Rows are points. The points of each table are mixes of a few directions, plus a little noise. How many directions does each table use, and how many do they share? Where both have some left over, give the other angles between the two spaces (their principal angles), to ten degrees, smallest first.

First:
[[ 3.0 -1.4 -4.4]
 [-5.0  2.5  7.4]
 [ 0.5 -0.2 -0.8]
 [ 2.6 -1.3 -3.9]
 [ 0.6 -0.2 -0.9]
 [-0.8  0.4  1.1]
 [-1.0  0.5  1.5]]
Second:
[[ 1.9  3.3  2.0]
 [-2.3 -4.2 -2.5]
 [-1.3 -2.1 -1.2]
 [ 2.9  5.6  3.3]
 [ 1.7  2.9  1.8]
 [-1.6 -2.7 -1.6]
 [-1.6 -2.9 -1.7]]
Directions: first 1, second 1, shared 0; angles 70

First, 6 rows:
[[-1.0  0.5  3.9 -2.1 -2.5 -1.4]
 [-0.8  0.4  2.9 -1.6 -1.8 -1.1]
 [ 0.9 -0.4 -3.4  1.9  2.1  1.3]
 [-0.7  0.4  2.7 -1.5 -1.6 -1.0]
 [ 2.4 -1.2 -9.0  4.8  5.6  3.4]
 [-0.8  0.4  2.8 -1.6 -1.7 -1.0]]
Second (6 x 6):
[[ 1.2 -0.5 -4.0  2.1  2.5  1.4]
 [ 0.6  0.0 -2.8 -0.4  1.2  1.0]
 [ 0.6 -0.8 -0.9  5.2  1.9  0.4]
 [ 0.7  0.6 -4.8 -5.5  0.6  1.7]
 [-1.8  0.5  7.5 -1.3 -3.7 -2.6]
 [-1.1  0.2  5.3  0.0 -2.4 -1.9]]
Directions: first 1, second 2, shared 1

First:
[[-6.6  0.2  0.3  3.6  2.8 -0.8 -0.5 -0.5]
 [ 2.9  1.0  1.1  2.0 -1.6  1.3  3.1 -0.1]
 [ 2.3  1.4  4.1 -1.0 -2.7  0.8  0.4  4.1]
 [-2.5 -3.0 -3.9 -2.6  2.9 -1.6 -2.2 -1.4]
 [ 4.0  0.4  1.5  1.7 -2.0 -0.4  8.4 -1.4]
 [-4.1  0.3 -0.6  1.9  1.5 -0.2 -2.0 -1.0]
 [ 2.9 -2.5 -3.1 -4.4  1.2  1.5 -5.3  3.2]
 [ 4.4  2.3  1.3  1.8 -2.7  1.5  2.5 -1.6]
 [-3.2  0.0 -0.6 -2.6  0.2 -1.9 -4.2 -1.4]]
Second, 8 rows:
[[-4.7  0.7  3.9  4.5 -1.6 -3.0 -3.9 -1.1]
 [-1.4 -0.6  0.4 -2.9  0.5 -0.9 -0.4  1.8]
 [ 1.2  0.4 -1.2 -2.3  0.9  2.1 -0.4  2.2]
 [-1.4 -1.4  1.0  0.0 -0.6 -3.1  1.3 -1.2]
 [-4.0  2.8  2.1  3.1 -0.8 -0.8 -0.4 -2.7]
 [ 8.3 -0.2 -6.3 -4.9  2.4  6.6  3.7  2.5]
 [ 4.8 -1.6 -1.5  3.0 -0.6  1.6 -1.3  0.2]
 [-2.9  0.0  1.3 -0.6 -0.3 -2.8  1.5 -1.5]]
Directions: first 5, second 4, shared 3; angles 90

First (11 x 11):
[[ 3.8  2.8  2.1 -1.8  0.8 -0.2 -1.6  2.6 -1.2 -2.3  0.4]
 [-2.0 -1.0  2.9  0.8 -0.5 -1.9  4.9 -1.0 -0.2 -2.1 -0.4]
 [ 2.5 -2.8 -3.5  1.8  1.2  1.5 -0.4 -0.7 -1.6  2.8  1.0]
 [-2.1  3.0  3.9 -1.9 -0.8 -1.8  0.8  1.5  1.8 -3.0 -1.3]
 [ 1.9 -1.0  3.2  1.4 -0.5 -1.1  2.7  2.4  1.1  1.5 -4.8]
 [-5.0  2.8  0.3 -2.3 -1.7 -0.1 -3.4 -0.6  2.9 -1.0 -0.2]
 [-1.4 -2.3 -2.3  2.0 -2.6  1.7 -3.9 -0.8  2.8  6.6 -5.4]
 [-0.3 -6.3 -4.1  2.6 -3.2  2.5 -1.9 -8.3 -6.3  1.6  3.8]
 [ 2.6 -0.8 -0.9  0.4 -0.4  1.1 -2.4  0.3 -1.0  2.1 -1.3]
 [-2.3  0.7 -1.7 -0.5  4.2 -1.2  5.1  0.4  0.6 -3.1  5.5]
 [ 1.9  4.6  0.2 -2.7  3.7 -0.6  0.0  4.3  1.3 -2.9  2.7]]
Second (8 x 11):
[[ 0.4 -0.1 -2.3 -1.6 -1.8  0.6  1.4 -0.5  0.2 -0.7 -1.4]
 [ 0.9 -0.5  0.4  2.1  2.7 -1.0 -2.0 -1.7  1.3 -2.3 -1.2]
 [-0.8 -0.1  3.4 -1.1 -1.6 -5.9 -0.5  3.9 -1.4  6.4  6.7]
 [-2.8  0.3 -1.5 -4.2 -1.8  2.2  3.7  0.2 -2.4  1.8 -0.8]
 [ 1.7  0.2  1.6  2.4 -0.4 -1.0 -1.9  1.5  0.9  0.6  2.1]
 [-0.7 -1.0  1.4  3.8  7.9  0.1 -3.4 -4.6  1.4 -5.0 -3.9]
 [-1.4 -0.6 -3.4 -5.7 -3.1 -2.4  3.7 -0.5 -1.0  1.6 -0.6]
 [ 2.7  1.6  0.5  4.3 -1.8  7.4 -1.0  1.7  0.9 -2.2 -0.9]]
Directions: first 5, second 4, shared 0; angles 60, 80, 90, 90

First:
[[ 0.8 -0.4 -0.2  1.1  0.5 -0.5 -1.1  2.1  0.5  0.4  1.0  0.0  1.0  2.0]
 [ 0.5  2.7 -4.8 -0.5  0.2  0.0 -0.6  2.4  3.0  0.6 -0.8 -1.0 -0.4 -1.8]
 [-3.7 -5.7  6.9  3.1  6.0  3.6  2.4 -0.9  1.0 -2.1 -4.7  4.2 -0.4  3.7]
 [-1.4 -5.4  6.9  0.7  2.0 -1.3 -0.9 -0.3  0.3 -2.3 -1.2  3.2  0.6  4.4]
 [ 0.1  0.6 -0.5 -5.9 -0.5 -6.2 -1.9 -3.1  1.3 -3.3  3.1 -4.0 -2.8 -2.2]
 [-0.7 -0.5  1.6  1.8 -1.5  2.8  1.1 -0.2 -1.6  1.5 -2.6  3.0  1.2 -0.2]
 [-0.9  0.5 -1.3 -2.1 -0.2 -1.7 -0.9  0.2  2.9 -1.3 -1.8  0.2 -1.3 -1.2]
 [ 1.0 -1.7  4.0 -0.2 -1.9 -1.3  0.1 -2.9 -5.4  0.3  4.4 -1.1  0.9  1.3]
 [ 1.6  4.8 -5.0 -1.1 -4.6  0.3  0.1 -0.2 -1.5  2.6  0.9 -1.8  0.2 -4.1]
 [ 0.7  4.0 -3.0  1.5 -1.7  5.1  3.8 -3.0 -6.1  3.6  2.9 -3.3  0.2 -3.6]
 [ 1.2  1.3 -4.8  1.4  2.0 -1.0 -2.3  6.1  5.7  0.2 -1.0  0.2  0.7  1.7]]
Second, 9 rows:
[[-0.9 -1.2  0.1 -1.7  0.7  4.4 -0.2  0.1  3.3  4.4 -3.5  3.1 -2.0  3.5]
 [ 2.8  2.3  0.6 -2.3 -1.1 -3.9  2.9 -1.8 -1.4 -4.1  0.6  1.3  1.1 -4.9]
 [ 0.0 -2.0  3.4  3.2  0.1 -2.4  2.1  3.5 -0.5  0.3  0.3 -4.3 -1.6 -0.1]
 [ 2.2  2.2 -1.0  3.1 -2.6 -4.0  2.5  1.4 -2.8 -3.6  0.0 -3.6  0.4 -2.4]
 [-0.2  0.4 -0.7 -5.6  1.2  3.9 -0.9 -3.4  3.1  2.2 -2.0  6.8  0.0  0.8]
 [-1.0 -0.4 -1.7  0.0 -0.2  4.5 -1.0  0.4  2.4  3.9 -3.4  1.8 -1.6  4.2]
 [-0.5 -0.9  2.0  1.0  1.1 -3.4 -0.6  0.2 -2.1 -2.5  4.3 -2.7  1.5 -2.6]
 [ 0.9  1.1 -0.7  4.3 -1.6 -4.6  0.5  1.6 -3.9 -4.2  2.9 -5.6  1.4 -2.4]
 [-3.3 -1.5 -2.1 -1.9  2.3  5.5 -5.3 -2.1  2.0  3.6  0.9  3.2  0.9  3.9]]
Directions: first 5, second 4, shared 0; angles 40, 50, 50, 90

First, 10 rows:
[[ 0.3 -1.8  1.0 -5.0 -2.2 -0.4  5.0  5.4 -4.1 -1.5  0.6 -0.4 -2.9  3.4
   2.5 -2.8  1.0  0.0]
 [ 0.6 -2.6 -1.3  6.9  3.5 -0.2 -2.3  0.1  1.5  2.7 -0.9  1.5  7.4  0.6
  -0.7  3.3  2.0  0.8]
 [-2.3  4.4 -4.5  4.0  1.3  2.7 -6.3 -5.0  5.2  1.1 -0.8 -2.2  0.6 -3.9
  -2.9  4.5  0.1  2.6]
 [ 1.3 -2.4  3.2 -2.4 -0.3 -2.4  2.7  2.9 -2.8 -0.4  0.6  1.8  0.1  2.3
   2.0 -2.6 -0.3 -0.8]
 [-1.6  3.3 -2.2 -6.4 -3.0  1.1 -0.3  0.4 -0.4 -2.4  0.3 -1.9 -6.4  0.1
   0.2 -1.3  0.0  2.6]
 [ 2.6 -4.9 -0.2  0.9 -1.2  1.3  5.7  0.6 -3.4 -1.1 -0.6  1.8  1.2  2.0
  -0.9 -2.6  1.4 -5.4]
 [-2.2  4.8  0.2  1.4  1.1  0.2 -4.6 -3.0  4.0  1.2  0.3 -2.3 -1.0 -3.8
  -0.6  2.8 -2.2  2.2]
 [-0.3 -0.8  5.8  1.6  0.8 -1.1  5.3  4.6 -1.9  1.9  1.3 -2.5  0.6 -0.2
   3.1  0.0 -2.2 -2.6]
 [-0.7  2.6 -3.9 -1.8 -0.2  0.2 -6.0 -3.8  2.7 -1.1 -0.7  1.3 -1.2 -0.7
  -2.0  0.8  0.8  3.9]
 [ 2.2 -2.4  2.0  0.7  0.2 -1.3  1.0 -2.2 -0.8 -0.5 -0.1  2.9  1.5  0.1
  -0.8 -2.1 -0.7 -3.3]]
Second (11 x 18):
[[-3.2  3.4 -5.4  0.6 -1.2  5.2  0.5  2.0  1.2  0.3 -0.4 -5.9 -2.8 -1.2
  -0.5  3.5  1.8  2.3]
 [ 0.0 -2.3 -2.7  3.0  0.6  2.0  1.8  2.7 -1.0  1.0 -0.6 -0.8  2.9  1.7
  -0.1  1.9  2.6 -0.1]
 [ 2.4 -4.3  2.0  0.2  0.3 -1.6  2.8  1.7 -2.8 -0.1 -0.1  3.0  2.6  2.6
   0.7 -2.2  0.9 -2.2]
 [-2.3  2.6 -1.5 -2.6 -1.9  2.4  2.2  2.7 -0.7 -0.5  0.4 -4.3 -4.3 -0.3
   1.0  0.8  0.1  1.2]
 [ 0.2  2.9  4.0 -4.1 -0.6 -2.9 -2.4 -3.4  1.1 -1.1  0.9  1.3 -3.7 -2.0
   0.1 -2.5 -3.6  0.0]
 [ 1.6 -4.2 -3.9  3.3  0.1  2.7  2.8  0.6 -1.6 -0.1 -1.1  1.0  3.3  1.9
  -1.8  0.2  3.1 -2.8]
 [ 1.1  2.6  5.9 -9.2 -3.6 -3.4  1.6 -3.2 -1.4 -3.5  1.6  1.5 -8.3 -1.5
   0.9 -6.3 -4.9 -2.7]
 [-1.4  1.0 -3.6 -0.3 -1.5  3.6  2.0  1.2 -0.3 -0.5 -0.3 -3.3 -2.2 -0.2
  -0.6  1.2  1.6  0.1]
 [ 1.4 -1.5  4.7  4.3  4.9 -6.1 -6.1 -1.4  2.6  3.1  0.2  4.8  7.6  0.0
   1.0  1.4 -1.4  2.7]
 [-1.1  1.3 -1.5  0.5 -0.1  1.5 -0.2  1.1  0.7  0.5 -0.2 -1.9 -0.6 -0.3
   0.0  1.3  0.5  1.2]
 [ 1.5 -1.2  1.8  3.8  3.1 -3.2 -5.1 -3.9  2.3  1.5 -0.3  4.2  5.2 -0.9
  -1.2  0.6 -0.7  0.4]]
Directions: first 5, second 4, shared 4

First, 10 rows:
[[ 0.1 -1.2 -1.6 -0.1  0.5 -3.7 -2.5 -2.7  1.2 -1.5  0.7 -1.4 -3.9 -1.1
  -0.4  2.5 -0.8  1.1 -1.4  0.4 -0.5 -0.5 -0.6 -0.1]
 [ 0.7  0.9  0.3 -0.2  0.4  1.7  0.1  1.2 -1.9  0.9 -1.3  0.7 -0.3  0.6
   0.9  0.0  0.0  0.4  0.2  0.5 -0.7  0.1 -0.8 -0.4]
 [-2.7 -0.6  1.3  0.6 -2.7  1.1  3.7 -0.1  3.9  0.2  3.0  0.5  7.2 -0.4
  -2.1 -5.0  1.1 -3.7  1.5 -2.1  3.1  0.7  3.1  1.9]
 [-0.8 -2.5 -2.0  0.8 -0.5 -5.3 -1.7 -4.4  3.2 -1.9  2.3 -2.1 -2.9 -2.2
  -2.0  1.2 -1.4  0.2 -0.7  0.4  1.2 -0.5  0.3  0.0]
 [-0.4 -0.2  0.9  2.0 -1.3  2.7  4.3  0.8 -0.7  1.9 -0.1  0.2  4.2  0.6
  -1.4 -3.8 -1.1 -0.7  3.2  0.6  2.8  0.3  0.5  0.0]
 [-0.9  1.5 -0.8 -6.4  1.1 -5.4 -8.5 -0.7  4.8 -4.7  2.5  0.7 -4.8 -1.3
   2.9  5.9  5.2 -1.4 -7.8 -4.3 -5.6 -0.1  1.8  1.8]
 [-2.6  3.8  3.2 -4.0 -1.8  4.3  0.6  4.9  3.0 -0.3  2.2  3.9  8.1  1.4
   2.2 -3.6  6.3 -5.6 -2.3 -5.6 -1.5  1.3  4.4  3.1]
 [ 2.0 -0.5 -0.4  3.1  0.7  2.2  2.5  0.4 -4.3  2.4 -3.0 -0.6 -1.3  0.7
  -0.8 -0.5 -3.6  2.6  3.4  3.4  1.2 -0.3 -2.7 -2.0]
 [ 3.0 -1.7 -2.0  2.9  2.2 -1.2 -0.5 -2.0 -4.8  1.0 -3.7 -2.1 -7.3 -0.2
  -0.5  3.5 -4.7  5.0  1.8  4.6 -0.1 -0.7 -4.5 -3.0]
 [ 1.4  1.2  1.0  1.2  0.7  3.7  2.0  2.4 -4.1  2.2 -2.8  0.9  0.2  1.6
   0.6 -0.5 -1.1  1.5  2.0  1.8 -0.3  0.3 -1.7 -1.2]]
Second (8 x 24):
[[ 1.1  0.5 -0.1 -0.1 -0.2  0.7 -0.6  1.5 -2.0 -0.2 -0.1 -0.2 -0.5  0.1
   0.0  0.7  1.1  1.1 -1.2  1.0 -1.1  0.8 -0.4 -0.2]
 [-3.3 -1.0  0.7  0.0 -0.8  1.3  5.2 -5.4  5.5  0.0 -1.4 -0.4  3.4  1.5
   0.9 -6.7 -3.1 -5.2  7.1 -4.1  5.6 -2.1  1.4  0.7]
 [-1.6 -1.8 -0.8  1.8  1.6 -5.8 -4.0 -1.1  3.7  1.6  2.9  1.5 -2.3 -2.5
  -1.7  6.6 -1.2  0.3 -4.4  0.0 -2.3 -2.2  0.8  0.1]
 [-4.0 -2.0  0.1  1.0  0.1 -2.0  3.0 -5.8  7.1  0.9  0.3  0.3  2.1  0.1
   0.1 -3.3 -3.7 -4.9  4.7 -3.9  4.2 -3.1  1.8  0.9]
 [ 2.3  2.0  0.5 -1.6 -1.2  5.0  2.2  2.6 -4.8 -1.5 -2.3 -1.2  1.1  1.8
   1.3 -4.0  2.0  1.2  2.0  1.2  0.5  2.5 -1.1 -0.4]
 [-1.3 -1.7 -0.7  1.6  1.5 -5.6 -4.0 -0.8  3.1  1.5  3.0  1.4 -2.4 -2.5
  -1.5  6.5 -0.9  0.6 -4.6  0.3 -2.6 -1.8  0.8  0.2]
 [ 2.2  1.6  0.0 -1.0 -0.5  2.4 -0.4  3.1 -4.3 -0.8 -1.0 -0.5 -0.2  0.7
   0.4 -0.3  2.1  2.3 -1.0  1.8 -1.4  2.0 -1.0 -0.4]
 [ 4.3  2.5  0.1 -1.5 -0.8  4.0 -1.5  6.1 -8.2 -1.2 -1.4 -0.9 -1.1  0.7
   0.5  0.6  4.0  4.6 -2.8  3.7 -3.3  3.8 -2.1 -0.8]]
Directions: first 3, second 2, shared 0; angles 40, 40
